Every row gives one point. Each copy is the shape, with its points in the same order, turned, moved and blurred by noise. Is it also mirrored, or only turned?

Shape (7 x 3):
[[-31  16 -24]
 [ 45 -55  28]
 [ 35  33 -41]
 [ 32 -19  30]
 [ 12  49 -18]
 [-42  24  -5]
 [-18  10  -4]]
Copy 1:
[[-29  -9 -10]
 [ 77 -10  32]
 [ 13 -12 -60]
 [ 52  11  12]
 [ -3  11 -47]
 [-37  14   8]
 [-17   9  -3]]
Copy 1 is: only turned
Copy 2:
[[-32 -13  14]
 [ 78  -3  -3]
 [ -4  -8  74]
 [ 52  14  10]
 [-17  18  58]
 [-47  13  -1]
 [-16   6   8]]
Copy 2 is: mirrored
Copy 3 (7 x 3):
[[-13   8 -33]
 [ 28   3  66]
 [  1  67 -25]
 [ -4   8  50]
 [-32  50 -23]
 [-40  -8 -30]
 [-21  -1 -13]]
Copy 3 is: only turned
Copy 4 (7 x 3):
[[  9   5 -37]
 [-11 -21  76]
 [ 57  38   5]
 [-15   8  51]
 [ 28  52 -11]
 [-13  15 -41]
 [ -3  10 -14]]
Copy 4 is: only turned

Shape:
[[-12  57 -77]
 [ -4  10  -7]
 [  2  -1 -25]
 [-25  20  27]
 [-17 -46  30]
 [ 22  10 -21]
 [  1  38  11]]
Copy 1 (7 x 3):
[[-107   11   42]
 [ -26   -3   20]
 [ -38   -9    4]
 [   5   22   31]
 [  28   -1  -25]
 [ -37  -28   20]
 [ -16    4   54]]
Copy 1 is: mirrored
Copy 2:
[[  9  69 -76]
 [ -6  21  -7]
 [  8  11 -15]
 [-33  31  27]
 [-29 -32  31]
 [ 21  26  -9]
 [ -7  48  17]]
Copy 2 is: only turned
Copy 3, 7 rows:
[[-65 -88  25]
 [-15 -11  20]
 [-25 -21  -2]
 [ -6   5  56]
 [ -9  51   6]
 [-10 -32  -1]
 [  8 -26  43]]
Copy 3 is: mirrored
Copy 4, 7 rows:
[[-64  36 -58]
 [ -6   4  -6]
 [  1   2 -30]
 [-10  -8  35]
 [ 36 -45  18]
 [  7  24 -20]
 [-12  25  22]]
Copy 4 is: only turned

Shape:
[[ 17 -21  -3   8]
 [ 39   3  66  -1]
 [ 37  30  56  16]
 [ -5 -27 -16  13]
 [ 42 -23 -25 -28]
 [ 24 -16 -12 -23]
 [ 29 -27  42  24]
 [  9  48  47  25]
 [-18  46   8  28]
 [-50   4 -10   4]]
Copy 1 (10 x 4):
[[ 10 -43 -14   9]
 [ 26 -62  60  15]
 [ 44 -53  58 -11]
 [  5 -22 -28  11]
 [-20 -76 -25  -6]
 [-15 -56 -11  -5]
 [ 36 -49  20  36]
 [ 47 -22  56 -27]
 [ 36   4  20 -40]
 [ -7  25  -8 -14]]
Copy 1 is: only turned
Copy 2, 10 rows:
[[ 20 -29  -4   1]
 [ 51  19  48 -26]
 [ 59  36  26  -4]
 [ 11 -37 -19   3]
 [ -8 -38  36  28]
 [ -6 -25  22  16]
 [ 58 -18  23 -27]
 [ 51  52  -5  -3]
 [ 33  29 -45   9]
 [-11  -3 -53 -13]]
Copy 2 is: mirrored
Copy 3:
[[ 13   2 -13   6]
 [ 19  39  34  53]
 [ 12  61  27  40]
 [ 22  -3 -21 -17]
 [-26 -22 -27  13]
 [-11 -13  -6   8]
 [ 44  22   4  39]
 [ 13  74  27   8]
 [  5  66  11 -29]
 [ 20  11  15 -61]]
Copy 3 is: mirrored
Copy 4:
[[-30 -25  23  15]
 [  3  -5  58  70]
 [ 25 -12  33  72]
 [-43 -22   4   5]
 [-16 -18  52 -26]
 [-20  -6  37  -9]
 [-26 -32  40  58]
 [ 26   0  -1  72]
 [ 13  -1 -34  40]
 [-41  18 -32  13]]
Copy 4 is: only turned

Shape:
[[ -9  -8  12  37 -42  30]
 [ 12 -35  28   9  -7 -97]
 [ -5 -16  12 -22 -13 -32]
 [-42 -13  54   5   8  47]
 [-26  15  42   3  26 -11]
 [-39 -20  46  17 -50  11]
 [ -4 -21  31  10  -6   5]
 [ 37  39 -12 -37 -39  11]
 [ 10 -56 -33  21   1 -46]
 [-51 -21 -39  17   1 -11]
 [ 33 -20  19  24 -23 -47]]
Copy 1 (11 x 6):
[[ -9 -25  12  45 -49  29]
 [ 34 -14 -95 -16 -47 -21]
 [-12  12 -36  -6 -36  -4]
 [-45 -58  27   2  -2   6]
 [-29 -36 -23  18   5 -26]
 [-42 -55 -10  17 -63  23]
 [ -3 -31  -6   4 -27   0]
 [ -9  53  18  39 -52 -30]
 [ 47  13 -51 -10 -16  41]
 [-20   5 -37  20   1  65]
 [ 42 -11 -50  12 -53  -7]]
Copy 1 is: only turned
Copy 2, 11 rows:
[[ 23   8 -34 -10 -45 -15]
 [ 76 -67  15   7  37 -39]
 [ 16 -41  -1 -19  21 -11]
 [-12 -12  35 -20 -66  12]
 [ 13  -6  49 -15  -9  -7]
 [ 24 -28 -12 -42 -57 -22]
 [ 21 -25   8  -1 -26   2]
 [ 12  22 -40 -33  36  35]
 [ 20 -42 -26  48  27 -43]
 [-30 -14  -7  10   4 -61]
 [ 67 -25 -15  15  13 -15]]
Copy 2 is: only turned

Shape:
[[ 16  23 -37  15 -36  32   8 -24]
 [ 15  15 -41 -18 -27  30   1  -7]
 [ 10  30 -29 -18 -18  39  26 -93]
 [-37  31 -16 -10 -26  12  -4  -6]
 [-26  41 -30  23  18  25  25  13]
 [-49 -26  48  18  -6  21  18  23]
 [-23  10 -36   4 -13  14  25  18]
 [ -4  21 -39  24 -30   5 -25 -34]
 [ 18  38 -10  17 -16  15   2   7]
 [ -8 -19 -31   2  -2  33 -88  30]
 [ 17  36  94 -11 -23   8  27  19]
 [ 16 -25 -29   0  13 -66 -69 -67]]
Copy 1:
[[-33 -46 -19 -21   3  13  32 -20]
 [-43 -26  -9  -2   0   1  31   3]
 [-39 -40 -15 -67  58 -19  38   3]
 [-31   3 -40 -20 -26 -28  25 -14]
 [ -4 -10 -82   2  -3   7  18 -12]
 [ 11  51 -25  14  -5 -27  -8 -64]
 [-14 -14 -44  21 -10 -19  30 -15]
 [-26 -48 -19 -40 -28  -7   6 -14]
 [ -5 -14 -25 -17 -18  29  30 -11]
 [-59  -8  -5  18 -58  11 -58   2]
 [ 23  83   7 -26  -4  30  52 -31]
 [ 23 -47  34 -58 -33 -46 -50  46]]
Copy 1 is: only turned
Copy 2:
[[ -1 -70  13 -31 -10  28  20  20]
 [ 24 -36  15 -42  -1  22  29  -5]
 [  8 -89  22 -51 -58  10  14 -33]
 [-24 -22  -7 -35   0  13  53 -14]
 [ -9 -41 -45 -27  21  38   2 -17]
 [-52  46   7   5   2  39   4 -24]
 [ -5 -23 -21  -1  24  33  28 -15]
 [ -8 -52  -8 -27 -23  -4  35  32]
 [-17 -35   9 -36  25  10  -1   9]
 [ 11  45 -13 -62 -11  20  42  62]
 [-63  -3  61 -18  42  -8 -34 -46]
 [ 33  14 -24 -13 -71 -72  -2  41]]
Copy 2 is: mirrored

Shape (14 x 9):
[[  4 -58 -39   8 -18  47  13   7  37]
 [-33 -23  51  28 -35   1  58   0  43]
 [ 48  20 -10 -32  -1  26 -72 -47  -7]
 [ 29 -10  44 -25   4  -8 -47  17  10]
 [  1 -11  23  36   1  51  27  -4   8]
 [-32  32  41   0  -5  -7  41  -1  27]
 [-77  12  37   6   0  43  25   2 -13]
 [ 52   5   9   7   9 -30 -39  -5 -35]
 [ -4 -26 -38  23  -8  29   3 -20  19]
 [-11 -21 -16  49 -20  66   1  13  40]
 [-50  26  16  34 -55   1 -49 -10  11]
 [  0 -18 -34  50  14   6 -24  11  69]
 [-42  23  29  42  -7 -33  17 -26  16]
 [ 15 -37  11  16  10   6 -37 -67 -10]]
Copy 1 (14 x 9):
[[ 51 -50  -1  -7  30  15 -13 -43  65]
 [  7 -14  -8  10 -30 -19 -47  38  90]
 [  8  21  68  10  41  11  24 -37 -32]
 [ 30  22  26  13 -24  35 -17   2 -23]
 [ 11 -40  17  37  -8  -6   9   5  61]
 [-26   7  -6  -1 -13  -8  -2  55  51]
 [-19 -62   6 -21 -35 -31  12  44  41]
 [ -5  26   6  49 -12  13   0 -42 -33]
 [  7 -41   1   5  41  -5 -12 -36  42]
 [ 12 -72  22  11  14  31 -11 -16  78]
 [-56 -27  52 -18  -7   7 -50  -3  19]
 [  3 -45  -7  24  54  58 -41 -10  40]
 [-54  -6  -9  21  -1 -23 -43  35  33]
 [ 24 -16  31  39  35 -39 -22 -21 -19]]
Copy 1 is: only turned
Copy 2 (14 x 9):
[[-13 -19 -15 -36 -36  42 -16  40  44]
 [-67  -9 -29  -3  34  46  49  46  10]
 [ 59  50  28 -36  10  11 -34 -30 -11]
 [ 23 -21  16 -37  34   4  27 -32 -22]
 [  9   7 -13  11   3  48  33  51  14]
 [-53  23  11  16  33   8  58  20   2]
 [-39   5  16  37  -3   7  35  63 -39]
 [ 44   6 -12  12  21  16   9 -67   1]
 [-10   6  -6  -3 -10  40 -28  23  36]
 [  6 -12 -20  -9   1  21 -12  78  40]
 [-23  13 -24  16  56 -26 -35  28 -24]
 [ -3 -28  11  -6  32  14 -26  26  78]
 [-49  13  -2  48  58  24  17   7   7]
 [ 21  10  12   3  24  73 -37 -18 -16]]
Copy 2 is: mirrored
Copy 3 (14 x 9):
[[ 26   7 -24 -36  -8  59   2 -43  -1]
 [ 77  45  25 -11 -29  21  34  22  58]
 [-18 -64  28 -34  42   2  30  20 -62]
 [  9 -51  69 -10  39  -6   3   5  21]
 [ 27  10  23  13 -32  47  46   9  -3]
 [ 22  36  19  -5 -10   0  28  60  39]
 [ -8  79  43   7 -14  40  16  43  10]
 [  3 -51  29  30  18 -41  13   3 -21]
 [ 18  -9 -21 -28 -18  30  14 -19 -19]
 [ 20  -4   4 -23 -54  72  15  -3   5]
 [ 36   3  53 -49 -44   6 -30  46 -30]
 [  8 -41 -14 -52 -62  22  11 -16  34]
 [ 26  23  25 -12 -48 -39  21  46  25]
 [ 13 -16  39 -30  -7 -24  42 -36 -47]]
Copy 3 is: mirrored
